Each row of a before or after table is a point. One or more steps were done to the points. Then noise was added and the rows were shuffled. The steps act on columns, c1 being the first. Write out the steps. A step turns or swaps two columns, mirrors them in a line or flattens them onto one, adds a multiple of one to another, or multiplies or shifts one. Angles are multiples of 10 degrees, from the lower column toward the higher: turns from -170 to 170, lines from 10 to 170 but not 90. Use the fewest steps. Two steps may share a column if one is a turn and the other turns, adds or multiplies; they go together, in the order done. Otherwise the lowest column goes first.
In the rows, 128 means zero.

Before (9 x 3):
[[128 149  94]
 [116 138 111]
 [120 102 140]
 [137 136 112]
 [144 129 118]
 [132 124 159]
 [134 100 147]
 [ 96 141 121]
 [138 145 104]]
After (9 x 3):
[[111 151 136]
 [ 98 191 128]
 [141  50 118]
 [148  45 133]
 [109 158 118]
 [156 114 131]
 [119 166  94]
 [117 130 144]
 [105 179 137]]
Steps: swap c1 and c3; multiply c2 by 3

Before, 14 rows:
[[128  91  81 133 110 154 123  71]
 [105 132 146 122 106 149 164 111]
 [ 86  83  97 124 157 119 111 128]
 [145 138 140 115 111 128 114 109]
 [ 64  99  86 165 143 134 123 110]
 [ 99 142 156 113 125  95 169 114]
 [127  92 111 130 115 169 114  83]
 [ 83 126 111 139 131  92 122 149]
 [119 141 148  87  70 158 154 112]
 [158 155 142 111  93 173 165  95]
 [131 122  87 116  89 165 125  67]
 [111 118 165 181  77 115 148 129]
 [100 119  92 128 147 144 116 117]
 [117 107 115 137 119 109 152 149]]
After (14 x 8):
[[ 91 127 155 183 139 178  95 157]
 [ 78 124  99 168 155 151 124 106]
 [136 129 113 147 156  85 139 125]
 [119 127 130 161 132 174  85 159]
 [166 128 159 131 157 131  79 124]
 [111 130 163 168 134 170  95 168]
 [156 127 155 136 147 157  86 136]
 [122 129 146 108 141 113 123 122]
 [ 85 129 101 165 111 165 137 135]
 [145 127 157 104 170 101  94 122]
 [116 128 103 143 157 143 135 135]
 [106 129 118 152 117 123  86 131]
 [ 87 128  99  95 161 104 117 167]
 [163 129 164 116 183 149  93 168]]
Steps: turn c1 and c5 by -110 degrees; multiply c2 by 0; mirror c3 and c6 in the line at 100 degrees; turn c4 and c8 by 130 degrees; shift c7 by -30

Before, 10 rows:
[[136 106 137 126 123 148 154 134  98 148  87 103 128 122]
 [119 111 112 167  99 103 160 137  89 155 122 139  82 129]
 [152  91 159  95 111 139 102 124 138 120 140  61 130 104]
 [131 141 138 122 166 113 133 113 120 137  83 126 100  62]
 [137  92  93  96 170 103 150 104 142 110 126  75 114 130]
 [119 127 114 110  94  89 106  87 127 115 154 125 118 134]
 [153 111 128 132 136 129 115 154  97 151 149 123 139  65]
 [126 157 145 160 169 108  98 122 106 149 157  91 101 129]
 [133 142 153 167  98  98 108 139 100  89 118  82 132 129]
 [168 124 142 107 164  92 115 162 141  97  81 106 139 117]]
After:
[[132 100 148 154  57 143 133 140  89 100  88 106 108 129]
 [155 140 102 121  88 139 138 153  96 144 136 112 114  67]
 [119 125 120 151  41 156  83 138  80 146 132 139 162 129]
 [131 110 135 122 154 133  99 110 123 136  98 160 133  62]
 [134 139  85 104 191 170 114 104 151 115  84  93 152 130]
 [127  93 148 152 138 125 100 119  97 144 116  82  97 129]
 [121 105 123 109  93 158 118  86 134 119 141 105 106 135]
 [138 158 131 115  79 127 128 135 100 143  82 143 155 123]
 [152 164 135 100 127 142 131 122 148 120  83  75 103 102]
 [169 107 103 113 184 159 138 162 148 107  80 149 114 116]]
Steps: add -1 times c1 to c3; turn c2 and c6 by -140 degrees; add 1.5 times c9 to c5; turn c4 and c9 by -20 degrees; swap c7 and c13; multiply c10 by 0.7; turn c11 and c12 by -50 degrees

Before, 12 rows:
[[128 137 107  89  82 156 126 114  78  79 114 126 101 162 111 106  95 141
  150 176 122 151  95  95 123 110 135 145 145  89 158 141]
 [ 77 180 167 149  93 138 110 135 140 143 174 145 131 133 150 126 106 123
  136 112 164 129 152 149 163 123 132 149 149  82 116 134]
 [130 127 141 141 146  99 136 111 109 151 147 146 155 147 113 124 172 128
  114 124 102 120 170 110  87 122 123 162  80 117 142 178]
 [ 86 175  94 126 105 162 157 165 113 124 172 140 132 126 122 166 110 156
  127 101 147 122 140 150 128 150 104 164 149  85 181 104]
 [128 110 171 131 125 126 157 151 112 145 160  78 134 149 120 139 172 105
  133 176 121 113 147 120 109 155 159 148 159 154 141 109]
 [138 127 170 141 129  99 129 127 140 136 121 120 147 135 158 132 120 162
  117 172 157 110 139 144 100 134 147  83  79 134 142 175]
 [ 92 129 155 126  91 133  93 162 107 108 111  87 127 120 108 168 134 159
  119 173 175  99  97  92 119 106 132  83 137  99 155 143]
 [133 129 172 142 163 124  93 112  92  97  97 149 166 132 136 129 138 158
  119 102 111 146 172  88 100 128 111 130 113 122 136 175]
 [150 181 100  92 124  97 108 126  97 159 167 136 136 143 107 110 104 120
   77 175 129 109 151 130 157 155 138 134 140 119 141 130]
 [149 155 102 101 154 119 131  94  97 117 159 125 107 134 132 133 118 109
  101 175  92 122 118 134  86 100 169  94 158  84 143  97]
 [132 105 123 102 160 172 140 116 114 148 159 126 157  92 105  90 111 124
  103 123 100  90 140 135 112  98 164 161 113 163 125 128]
 [130 162 118 126 115 127  78  98 134  90 142 147  88 141 111  89 107 116
  102 118 167 120 110 146  92 174 117  94 124 137 139 129]]
After (12 x 32):
[[134 106 115 114 116 165  79  93 130 165 140 118 116 137 110  98 110 103
   99 150 167 123 109 146  91 174 194  91 122 137 143 129]
 [ 78  70 166 130  98 125 108 130 118 118 175 105 136 146 153 124 108 140
  135 145 164 126 154 142 158 125 224 149 147  84 125 132]
 [132 134 140 106 146  99 137 108 102 116 151 122 109 124 113 129 173 140
  114 145 105 121 174 107  86 126 130 161  78 120 143 177]
 [ 91 119 150 136  88 132  90 160 118 122 111 177 131 111 107 180 129  96
  124  85 171  94 103  89 122 104 124  78 136  98 154 149]
 [149  74 106 104 122 114 107 123 137 113 166 173  99  85 107 112 104 160
   74 142 137 110 147 129 155 153 209 126 144 114 144 127]
 [124 119 170 114 123 119 153 151 108 135 158 179 130 121 119 146 175 154
  132  78 124 106 144 120 108 150  75 139 163 153 145 106]
 [128 108 110  87  83 154 125 114 126 146 117 179 150  78 110 122  93  77
  151 130 126 150  95 101 123 114 137 148 142  85 157 141]
 [ 88 104  97 134 108 132 157 164 126 110 167 102 158 108 120 192 112 105
  131 145 152 126 140 143 127 150 220 166 147  87 183 108]
 [134 139 171 130 163  86  96 111  97 127  91 103 128 107 139 133 140  83
  117 144 114 143 171  91  98 122 137 134 117 127 134 174]
 [156  69 100 110 155 144 130  96 130 154 154 174 118  91 133 139 122 136
  100 126  91 118 123 138  82 100 157  98 159  84 139  96]
 [129 118 122 152 162 112 142 119 152 122 157 119 177  96 109  93 113 147
  106 124 102  92 137 133 111 102  77 162 110 155 121 129]
 [140 112 169 127 128 105 129 124 119  92 123 170 102 148 153 142 124 120
  120 117 158 109 141 143 104 137 117  83  78 135 137 172]]
Steps: multiply c2 by 2; turn c2 and c27 by 120 degrees; turn c4 and c14 by 70 degrees; turn c9 and c14 by 60 degrees; turn c6 and c13 by 80 degrees; turn c10 and c18 by 130 degrees; swap c12 and c20; add 0.5 times c31 to c16

Before:
[[109 144 135 154 105 125 150 107 132 129 176 127 158 173 100 124 139 154
  136 144 110 121 113  76 104 111 144 122 107 116 118 138 138 129 134  85
  183 124 112 168  80 119 163 176 172 147 157 150  98 135 119  92 103 132
  133  99 108 178 135 108  96 126 148 125]
 [144  97 144 138 136 153 106 118 115 158 129 143  95 108 118  76 132 103
  151  98 136 157 147 144 143 143 161 136 143 136 112 147 112 195 130 170
   84 123 129 117 121 112 118 127 114 140 121 157 136 173 114 117 125 173
  137 136  69 104  93  86 143 134 129 119]
 [128 145 154 180 125  99 141 134 107 128 157 127 134 168 109 153 120 121
  105 146 120 138  90  38  81 133 100 142 119 105 141 155 105 123 150  90
  176 157 126 181  86 141 134 165 219 137 136 134 131 115 138 113 124 114
  123 125 128 166 135 137 111 141 152 164]
 [121  94 114 132 154 140 111 117 116 138 114 159 114 150 150 110 157  99
  110 126 113 117 122 151 128 145 170 132 164 139 106 132 117 164 116 146
   80  99 137 113 111 129 126 125 134 165  84 150 123 146  91 135 121 153
  145 104  94  60 115  94 121 124 147 145]
 [121 153 161 157 134 130 158 149  89 138  98 137 121 129 134 137  79 118
  156 132  80 147  87 170 126 118 121 159 115 171 148 149 141 109 147 101
  102  91 115 118 137 169 160 114 120 141 154 121 195  95 156 107 139 130
  112 160 156 156 180 143  99 153 125 131]
 [ 99 136 171 140 124 137 182 186 119 140 147 130 142 134 134 137  92 116
  133 114 118 130  81 152  98 117 121 179 145 142 130 105 119 110 176 146
  114  66 144 127 144 141 168  86  93 124 156 107 177 105 169 111 156 112
  104 158 182 154 175 138 121 158 170 166]
 [113  83  95 128 110 160 122  91 144 160 140 150 118  95 126 141 139 103
  136  83 135 126 117 201 131 152 175 129 134 141  83 145 136 183 103 136
  107 121 137  63  95 123 134 134 147 134  66 127  92 116 108 108 140 155
  135 111 109  81  70 141 177 109 159 125]
 [105 189 179 114 115 145 137 165 137 137 140 163 132 126 146 129 138 118
  124 125  98 129  99 182 106  85 109 148 123 165  96 151 122 116 160 161
   90  94 132 105 161 132 154  79 115 141 146 125 160 117 161 113 124 102
  118 177 137 148 175 155 122 151 135 135]
 [121 151 107 170 107 114 143 129  97 110 146 119 141 158 115 142 159 166
  120 157 115 107 133  83  98  83 120  97 121 103 139 140 129 116 121 118
  180 127 134 179  50 131 122 143 206 135 144 163 116 107 144  81 113 165
   86 129 116 190 123 125 110 118 168 113]
 [100 115  96 123 155 147 111 128 102 145 151 158 132 136 147 114 166 126
  144 121 137 110 123 185 126 189 155 123 127 121  84 129 126 200 101 210
   91 125 128 104 104 101 123 156 117 154  82 128 154 124 109 133 100 152
  165 144 112  80 101 113 147 119 132 131]
 [149 143 111 194 125 117 135  89 123 101 133 120 119 162 140 159 119 164
  112 139 106 126 127  77 105 101 139 144 106 120 150 117 128 121 156 124
  165 144 120 183  79 145 167 158 165 138 132 167 103 124 160 122  90 156
  119 147  95 179 144 150  82 154 144  97]]
After:
[[112  87  95 127 112 148 123  94 141 157 141 169 116  96 127 140 138 103
  136  80 134 123 106 241 138 153 174 130 135 139  80 145 137 186 165 133
  106 123 136  65  97 123 132 133 149 135  68 126  93 117 109 106 141 121
  134 109 107  82  69 136 177 122 160 127]
 [150 142 112 195 125 146 135  97 124 104 132 142 118 164 139 160 117 166
  116 138 108 125 114 114  97 101 142 145 105 121 148 119 129 124 108 125
  167 146 121 183  80 145 166 159 167 141 132 165 105 125 164 119  91 102
  120 149  95 177 148 146  81 137 147  98]
 [ 96 136 172 139 127 153 182 150 115 140 149 153 138 136 135 138  92 116
  133 114 121 132 144 191  97 120 122 178 145 141 129 104 119 110  90 147
  115  65 147 127 144 144 168  85  93 121 155 111 178 106 171 108 157 148
  103 158 179 153 173 138 124 140 171 166]
 [121 151 161 151 131 138 158 128  86 137  98 159 121 128 133 139  78 116
  160 135  82 146 125 209 118 120 121 158 113 171 149 152 142 106 116 103
  105  93 115 119 136 170 158 115 120 143 156 119 196  97 158 105 139 124
  111 158 157 154 181 143  97 133 128 131]
 [109 145 135 156 101 130 151 106 131 130 178 147 157 174  98 123 139 156
  141 146 108 117 116 114 108 113 147 122 105 118 120 140 140 126 125  87
  184 124 113 171  78 119 161 177 172 151 156 155  99 137 120  91 105 121
  130  95 105 179 135 109  97 135 151 127]
 [124 152 109 168 107 132 145 132 101 112 147 139 144 156 112 144 161 164
  124 161 114 106 130 124 102  80 116  96 124 103 139 138 131 117 140 120
  180 128 133 181  52 129 124 145 209 135 147 161 116 107 140  81 113  88
   89 127 116 189 123 122 112 134 169 112]
 [144 100 144 135 136 166 106 128 115 160 132 162  96 111 120  74 133 104
  151  97 135 157 128 184 138 140 159 138 143 136 111 146 115 195 147 170
   85 124 131 114 126 113 116 124 117 142 120 159 136 173 112 116 126 100
  137 135  72 105  90  85 143 120 128 121]
 [105 191 177 113 115 147 138 143 134 134 138 183 134 126 144 129 141 117
  126 123 100 124 135 222 100  86 109 148 122 162 100 151 119 117 104 163
   88  97 133 100 156 130 154  77 117 143 147 124 153 116 161 114 125 161
  116 175 138 147 178 151 121 137 137 133]
 [121  99 114 131 155 143 114 118 117 140 115 178 115 149 150 108 155  99
  112 128 115 119 122 190 128 145 171 137 165 138 108 135 118 164 146 149
   80 101 138 113 112 131 126 124 131 166  83 150 121 148  90 134 123 114
  142 107  96  58 113  92 121 130 145 142]
 [100 113  96 121 155 135 109 123 100 146 149 177 132 136 145 113 166 128
  144 121 137 111 128 225 130 188 159 127 127 122  84 129 126 201 168 207
   93 123 129 103 105  99 120 157 114 157  83 127 152 128 111 132  97 112
  162 145 111  83  99 107 144 127 132 131]
 [130 146 153 179 122 111 139 118 108 127 157 148 135 167 112 153 120 121
  105 146 119 136 119  77  82 131 104 138 118 102 137 158 107 121  92  90
  175 155 126 182  80 139 134 165 217 136 137 130 127 116 139 116 124 128
  123 128 132 167 140 140 112 145 151 161]]
Steps: turn c6 and c54 by 150 degrees; turn c6 and c35 by -150 degrees; flatten c8 and c23 onto the line at 30 degrees; shift c12 by 20; shift c24 by 40; flatten c25 and c62 onto the line at 160 degrees
